Rows are points. The last column is the point's height on a tilted bowl or saddle (a function of degree 2), plus a little noise. Along how many of its main directions does it bend up, bend down or stay straight?
In the rows, zero is written as 128.

Points (15 x 4):
[[108 125 147 147]
 [144  47 227 196]
 [163 105 118 161]
 [159 126 155 159]
 [130  97 168 154]
 [183 188 113 156]
 [138  87 171 162]
 [114  79 167 156]
 [110 209  91 162]
 [158 152 173 167]
 [149 116 110 149]
 [137 133 157 150]
 [ 89 108 182 152]
 [163  83 152 175]
 [165  59  76 207]]
Directions: 2 up, 0 down, 1 straight

Points (22 x 5):
[[181  20  80 139  27]
 [107 228  70 126 207]
 [167  96 116  62  74]
 [132  71 154  67 169]
 [142 198 182 122 165]
 [135 138  68 109 151]
 [135 136  82 110 133]
 [108 140 169 112 102]
 [151 116  95  99  95]
 [124  95  89  85 150]
 [154 126 146 166 124]
 [ 53 130 134  63 127]
 [164 113 112 152  96]
 [158 145  56  70 110]
 [111 130 175 214 120]
 [106  88  70 149 194]
 [156 103 143 125  95]
 [ 93 108 118  85 148]
 [152 122 161 113 115]
 [130 141  75  57 144]
 [151  63 160 155 107]
 [145 157 161 173 155]]
Directions: 2 up, 1 down, 1 straight

Points (39 x 7):
[[106  85 175 137 129 161 156]
 [169 187  63 186 156 102 184]
 [150 115 170  75 149  54 181]
 [121 103 115 105 126 132 138]
 [111  95 125 107 113 157 137]
 [125 113 197 144 132 200 159]
 [171 112  56 122 169  36 203]
 [124 113 103 155 153 132 151]
 [110 115  85 131  88 130 142]
 [118 112 107 152  84 228 157]
 [101  80 154  36  81 116 163]
 [187 154  54 157 126  89 177]
 [132 138 199 118 145 131 152]
 [ 58 159 121  86  92  83 157]
 [171 133 157 140 192 143 166]
 [131 104  80 159  80 137 153]
 [142 116 160 138 190 113 169]
 [144 121 179 249  62 129 226]
 [148 134 134  76 154 163 135]
 [179 130 101  47 148  86 169]
 [156  74  63 140 171 142 171]
 [171 138 142  55 120 106 154]
 [155 133 126 153  88 130 146]
 [109  91 124 105 167 163 149]
 [ 94  43 122  53 220 122 210]
 [138 109 114 165  99  91 162]
 [ 94 144 141 117  75 164 130]
 [108 116 142  84 137 106 143]
 [125 166 199  89  90 111 150]
 [116 190 156 158 169 129 160]
 [ 96 139 174  91  95 132 135]
 [ 77 166 134 148 159  98 166]
 [167 104 101 131 124  70 169]
 [162 115 196 175 129 142 180]
 [164  75 138  62 137 151 158]
 [162 161 159 164 176 122 171]
 [ 98 159 131 114 142 103 143]
 [108 163  38  89 167 178 156]
 [ 57 118  66 130 160 120 177]]
Directions: 6 up, 0 down, 0 straight
